Each row is a point. The last column is the point's height on a tilted bowl or saddle (a function of degree 2), plus a little noise. Count its main directions that bend up, bend down and stay straight.
In the rows, zero is written as 128.

Points (11 x 3):
[[ 85 126 168]
 [114 149 133]
 [132 169  99]
 [154 152  85]
 [128  47 168]
 [ 27 145 227]
 [101 150 148]
 [140 138 112]
 [214  72 139]
 [182 137  71]
 [ 84 180 163]]
Directions: 1 up, 1 down, 0 straight

Points:
[[ 59 181  90]
 [141 118 101]
 [136 155 107]
 [169 151  95]
 [223 100  28]
 [ 64 100  84]
 [181 161  89]
 [ 74 165  99]
 [165 167  96]
 [140 100  92]
 [ 92 183 104]]
Directions: 0 up, 2 down, 0 straight

Points:
[[205 202 126  60]
 [199  90 144  81]
 [153  60 100  79]
 [111 105 150 139]
 [100 134 140 141]
 [151 126 150 146]
 [179 188 110 109]
 [184  99 130 120]
 [135 132  75 142]
 [  7 166 150   7]
 [126 144 175 137]
 [135 100 194 116]
 [186 187 140  87]
 [181 111  76 155]
 [152 109 162 129]]
Directions: 0 up, 2 down, 1 straight

Points (26 x 5):
[[ 86 137  87 223  61]
 [  7 159  78  65 249]
 [141 155 160 135 118]
 [152 137 110 101 142]
 [170 129  83 147 145]
 [119 119 180  80 125]
 [115 152 102 194  98]
 [146  70 178 123 135]
 [ 65 182 183 158  73]
 [104 115  74 148 131]
 [198 138  25  82  85]
 [148 187 109 128 110]
 [122 101 127 102 151]
 [ 84 114 172 156 106]
 [201 135  44 112 115]
 [112  37 142 196 109]
 [ 92 153 135 175 101]
 [164 182 178 122  89]
 [174 121 133 102 145]
 [149 152 115 121 134]
 [185 104 131 147 170]
 [170 134 156 123 137]
 [179 112 130  86 143]
 [ 67  92 143 142 124]
 [146  57 171  87 130]
 [115 102  87  64 154]]
Directions: 1 up, 3 down, 0 straight

Points, 23 rows:
[[112 109 108 169 127]
 [121  72 108 113 114]
 [126 155 159 208  53]
 [136 215 103 157 173]
 [155  86 138 140  81]
 [ 88 197  31  84 162]
 [ 75 128 104 154 131]
 [152  67  82 169 177]
 [100 249 151 204  69]
 [127 131 152 150  94]
 [188  88 158 102  56]
 [131 154 192 118 108]
 [ 35 222 133 128  66]
 [ 57  92  83  94 142]
 [120 166  81 197 150]
 [162 153  81 140 218]
 [ 94 143 115 134 119]
 [164 140 179 121 107]
 [145 120 172 114  81]
 [131 100 105  97 121]
 [206 147 148 126 169]
 [149 169 175 173 103]
 [119 137 182 147  83]]
Directions: 2 up, 2 down, 0 straight

Points:
[[111  79 165  40 148  32 123]
 [165 117 151  72  34 138  85]
 [183 132 119 155 121 145  75]
 [114 141 146 193 141 106 122]
 [ 96  90 142 103 155 109 167]
 [ 96 104  92 100 174 129 205]
 [130 106 121 139 103 192 108]
 [ 77 147 150 167  92 164 136]
 [106 143 181 122 163 114 148]
 [173 107 176 133 158 163  44]
 [ 90  65 170  98 123 119 158]
 [157 112 135 129 174  50  33]
 [146 125 128 147 119 150 113]
 [106 123 160  97  56 100 168]
 [137 175 172 174 212 138  90]
 [145 152 185  64 151 155  36]
 [118 189  82 147  56 128 106]
 [109 130 113  44 207 145 154]
 [137 165   7 139 166 129 173]
 [144 160 163 116 223  68  31]
 [147 152  91 177 117 144 101]
 [ 81 130  89 140 100 161 122]
 [132 182 109 194  78 103 104]
 [ 85 137 133  91 127  86 184]
 [ 77 112 159 141 139 130 172]
 [154 100  53 111 167 104 163]
 [136 141 119 129 173 137 131]
 [126 118 163 140 145  81 118]
 [103 135 125 121 133 138 155]
 [129 105 159 128 127 171 112]
 [ 60  92 127  87 113  62 196]
 [175  81 156 108 109 191  54]
 [105 113 131  76 105 118 150]
 [142 149 191 102  63 105 165]
 [168  42 121  98 156 178 137]
 [134 121 142  87 148  95 120]
 [174  90 130 100  93  68  71]
 [126 102 158 185 137 218 111]
 [161 134 117 151 175 120  85]
 [166 126 180 138  60  77 127]
 [105 138 163  36 122 138  95]
 [ 93  97 194 118 116 137 151]
 [146 125 117 123  97  38  93]
 [172 142 133 133 121 151  85]
 [135  73 124 146  96 164 118]]
Directions: 1 up, 2 down, 3 straight

Points:
[[120 102 126 126 174 105 126]
 [ 93 149 128 112 125 116 156]
 [124 129 165 102  98 163 187]
 [128 129 119 109 124 132 128]
 [167 152 156 111 140 115 137]
 [ 90  90 119 133 145  75 164]
 [118 112 109 102 121 153 140]
 [137 160  91 139 134  88 117]
 [185  91  93 134 173 117  53]
 [148  61 159 113 108 108 142]
 [114 165 170  84 132  81 175]
 [129 172  70 124 194 183  81]
 [121 154  75 195 130  96 146]
 [129 118  89 181 148 149 120]
 [120  94 138 130 139  43 157]
 [ 62 100  80 161 154 132 191]
 [ 81 128 109 129 140 174 170]
 [ 79 119 111 123 124 141 168]
 [ 71 166 107 141 159 140 157]
 [135  67 135 106 141 160 151]
 [148 141 201 160 137 118 218]
 [217 136 117 147 201 114  57]
 [110 197  53 115  92 133 149]
 [149 107 179 161 148 160 191]
 [149 170 143 134  71  88 179]
 [126 186 141 149 107 100 174]
 [171  88 163 149 154 122 138]
 [156 125 117 110 137 161 112]
 [151 112 109 164 161 124 105]
 [154 131 153 131 178 133 130]
 [176 155 119 166 119 127 113]
 [151 155 143 143 151 228 173]
 [140 140  57 112 148 134  84]
 [162  78 149 121 104 146 139]
 [128  56  91 130 143 162 136]
 [205  89 156  96  56 135 149]
 [155  99 117 106 119 186 135]
 [112 110  75 155  77 167 146]
 [157 132   7 145  85 129 110]
 [146 174 165 153  82 148 191]
 [ 92 190  73 187 160  96 160]
 [130 103 152  64 117 178 196]
 [173 174  73  55  53 126 196]
 [ 42 111 149 170  67 107 249]
 [144 144 117 154 125  74 138]
 [154 103 137 148 175 164 131]
 [135 111  93  62 181 122  95]
 [109  85 135 167 131 113 173]]
Directions: 3 up, 0 down, 3 straight

Points:
[[ 98 140 116 173 134 149 186  49 184]
 [103 170 138 125 140 124 194 249 162]
 [170 171 101  70 124 112 149 160 148]
 [170 124 160  35 147 124 139 111 156]
 [140 131 116 163 135 132 137 209 147]
 [124 162 127 107 123 171 153 180 124]
 [ 94 182 164  76 150 110  89 121 183]
 [129 146 116  90 162 185 125 179  99]
 [ 93 125 113 139 156 133  89  92 144]
 [117 145 127 119 177  27 159  56 199]
 [169  90 109 110 143  81 150  94 166]
 [131 163  86 161 120 101  52  96 140]
 [ 77 175  96 158 117 125 110 103 123]
 [ 66 133 116 116  32 140  90 129 142]
 [167 114 166  82 107 144  83 126 143]
 [150 169 129 151 122 101 112 135 153]
 [159 129 203  99 129 121 195 145 185]
 [ 92  77 122 127 131 138 105 192 106]
 [212 108 187 146  71 188 133 206 205]
 [103 138 102  40 141 154 158  74 157]
 [ 89 129 126 160 126 153 155 100 145]
 [133 114  61 101 187  84  64  92 177]
 [107  85  92 142 111 103  91  93 124]
 [133 101  76 159  85 129  93 113 135]
 [145 137  73 129  75 121  74 116 157]
 [135 125 142 112  85 106  74 110 147]
 [172  70 213 161  95  84 173  72 160]
 [197  91 148  78 125 167 181  47 249]
 [163 155 130  88 157 116 199 149 155]
 [126  60  38  81 117 104 119 161 123]
 [153 143  98 135  52 112 116 169 166]
 [ 98 125 104 115  72 165  70 156 132]
 [223  76 146 170  74 122  68 154 130]
 [150 172  87 182 129 145 139 142 137]
 [155 147 103 141 190 160 114 121 161]
 [127  99 100 232  99 165  85 124 106]
 [108  81 212 217 146 122  97 195 137]
 [154 112 100 140 127 138 200 114 171]
 [101 128 111 127 120 185 109 181 120]
 [159 177 206 154 168 159 115 136 237]
 [118  77 158 116  95 171 186 105 150]
 [ 59  84 193 165 154 185 200 156 182]
 [160 168 134  93 145 118 152 167 154]
 [118 118 147 103 115 160 119 135 127]
 [110 130 171 172 153 150 168 152 170]
 [117 132 194 189 120  60 163  84 115]
 [169  69 130 153 144 107 142 125 114]
 [130 139 158  92 165  97 144 148 151]
 [112 145 138 106 126  65 149 182 147]
 [138 138 100 119 168 115  81 115 155]
 [140  67  84  90 154 132 102 154  74]
 [160 107 208  92 143  52 114 143 135]
 [167 154 127 129 191 181 112  58 235]
 [121  81 151 142 159 125 135  74 141]
 [121  92  66  96 116 108  85 201 125]
 [153 136 104 139  90 139 140 214 152]
 [182 102  92 137 169 137 152 141 133]
 [ 69 171 165  89  94 169 146 155 133]
 [203 132  87  89 180 145 129  98 183]
 [136 113  28 162  74 107 130 106 170]
 [117 104  89 168 151 119 165 110 145]
 [ 92 124 184  88 123 163 110  39 186]
 [118 145 161 101 101 179 142 104 157]
 [125 143  69 148 142 100 113 133 140]
 [111 154 123 140 141  96 126  55 172]
 [126 107 132 156 114 176  79 155 124]
 [135 152 140 149 179  93 109 163 157]
 [ 77 114 121  52  76 115  72 167 139]]
Directions: 4 up, 2 down, 2 straight
